Rows are points. Two turns around zero, p and q, are shown by what they do to some points. Write where each new point lands after one turn and then the other. Backwards means that the second turn is done in reverse. Each puzzle has new turns, and all numbers are rounded.

Turn p:
[-0.52  0.01  0.38] -> [-0.08  0.57  0.28]
[ 0.34 -0.44 -0.19] -> [ 0.26 -0.49  0.18]
[-0.29  0.34  0.29] -> [-0.13  0.50 -0.12]
[ 0.27  0.01 -0.14] -> [ 0.08 -0.25 -0.16]
[ 0.11 -0.14 -0.49] -> [-0.20 -0.48  0.05]
[0.09 0.22 0.15] -> [ 0.07  0.14 -0.23]
Turn q:
[ 0.37 -0.09  0.27] -> [-0.06 -0.34  0.32]
[ 0.48 -0.09 -0.31] -> [ 0.49 -0.28  0.11]
[-0.05  0.08  0.46] -> [-0.41  0.00  0.24]
[-0.44  0.20  0.27] -> [-0.42  0.36 -0.04]
[ 0.03  0.08 -0.36] -> [ 0.33  0.12 -0.11]
[-0.38 -0.18 -0.33] -> [ 0.06  0.14 -0.51]
Where do these land?
p, then q backwards: [-0.71  0.16 -0.50] -> [-0.31  0.07  0.82]
p, then q: [-0.03 -0.01 -0.04] -> [-0.04  0.01 -0.03]
p, then q: [ 0.15 -0.04  0.42] -> [ 0.26 -0.04  0.36]
p, then q: [ 0.32  0.09 -0.33] -> [ 0.14 -0.23 -0.38]
p, then q: [ 0.03 -0.32  0.32] -> [-0.03 -0.17  0.42]
q, then p: [0.24 0.12 0.14] -> [0.23 0.18 0.05]

Turn p:
[ 0.29 -0.09 -0.48 -0.02] -> [ 0.42 -0.23 -0.30 -0.06]
[ 0.33  0.10  0.30 -0.09] -> [-0.03 -0.07  0.11  0.45]
[0.21 0.37 0.23 0.20] -> [-0.34 -0.18 -0.12  0.33]
[-0.39 -0.15  0.37  0.19] -> [-0.36  0.10  0.40 -0.22]
[-0.45 -0.23 -0.42 -0.28] -> [ 0.31  0.39 -0.08 -0.50]
Turn q:
[ 0.50 -0.06  0.09 -0.13] -> [ 0.27 -0.40  0.18  0.11]
[0.10 0.22 0.71 0.15] -> [-0.14 -0.51 -0.17 -0.53]
[ 0.09 -0.30  0.03  0.12] -> [ 0.26 -0.03 -0.21  0.06]
[-0.25  0.14 -0.39  0.11] -> [-0.28  0.33 -0.02  0.25]
[-0.43  0.01 -0.44 -0.25] -> [-0.11  0.61  0.22  0.12]
Where do these land?
p, then q: [ 0.28 -0.21 -0.29 -0.08] -> [ 0.29 -0.25  0.04  0.26]
p, then q backwards: [ 0.39 -0.25 -0.11  0.49] -> [0.56 0.13 0.37 0.05]
p, then q: [-0.21  0.06  0.29 -0.55] -> [-0.57 -0.32  0.01 -0.11]
q, then p: [-0.47 -0.04  0.00  0.29] -> [-0.01  0.25 -0.47 -0.15]
q, then p: [ 0.01  0.45  0.11 -0.15] -> [-0.11  0.31  0.34 -0.09]
